Each row of a before or after table is a point. One or more steps were done to the points. Then noise was added and the rows were shuffled. The steps act on columns, c1 being the first. Write out the steps. A step turns or swaps two columns, mirrors them in a line or flattens them onto one, adds a multiple of one to another, or multiplies or shifts one. Angles are multiples of 10 degrees, from the lower column toward the higher: turns from -170 to 170, lines from 10 to 170 but not 90. Use the fewest steps. Two steps may share a column if one is a turn and the other turns, adds or multiplies; they go together, in the order done. Otherwise the lowest column goes first.

Before (12 x 3)
[[ 14  33 -31]
 [-34 -20  45]
 [-19  -9  14]
 [ 29  40 -35]
 [ -3 -24  -4]
 [ 42  53  -1]
 [-17  15   4]
 [ 67 -32  31]
 [ 52  -3  29]
 [-31   2  14]
 [ 57  62   5]
 [ 85  -9   2]]
After (12 x 3)
[[-52 -33  53]
 [-24  62  50]
 [  3 -24   1]
 [  0  14 -17]
 [-46  -2  38]
 [ 23  40  40]
 [-14  52  40]
 [ -8  -9 -23]
 [-30  -9  82]
 [ -3   2 -35]
 [ 24  34  24]
 [-31 -21 -46]]
Steps: turn c1 and c3 by 110 degrees

Before (13 x 8)
[[ -4  18  34   2  59   8  46 -12]
 [-36 -88  15  43  53  56  56  -3]
 [-64 -67  17   6  -8  -4 -13 -21]
 [ 22 -48  50  -1  11   7  59 -19]
 [ 14 -14   7  -9   3 -24  68 -44]
 [ 10 -24   9 -21  15 -40  23 -18]
 [-91   4  27  15   4  47  68  -6]
 [ -7   4  37  33  43  48  12  39]
 [  9  10 -63   9  12  18  18   0]
 [ 11 -30  42 -53  57  21   3 -25]
 [-32 -26  10  -4 -13   8  11 -39]
 [ 20  44  15 -36  15  11  53  27]
 [  4  22  11 -32 -31  -9 -70 -37]]
After (13 x 8)
[[ 32  24  -9 -20   4 -50  25 -18]
 [ 87   4 -44 -53  38  13  31 -24]
 [ 15  68  -8  -9  -7 -34  14 -45]
 [  2  57 -16  42  43  47  87  -2]
 [-51  70 -25  14  77  38  -5  -7]
 [  8  17  64   9  -4   8 -10   0]
 [ -5 -69 -12 -31  -7 -18 -23 -37]
 [ 14  12 -38  34  17  38  -3  39]
 [ 44  53 -15 -37   1   0 -45  27]
 [ 21  57 -51  -1 -13  -3  47 -19]
 [ 47  46 -33   2  31  -2 -20 -13]
 [-26  10  -9  -4  22  -3  27 -38]
 [-42 -12 -16   6  48 -15  67 -21]]
Steps: add -0.7 times c4 to c5; turn c1 and c5 by -60 degrees; turn c2 and c7 by -90 degrees; multiply c3 by -1; shift c6 by -10
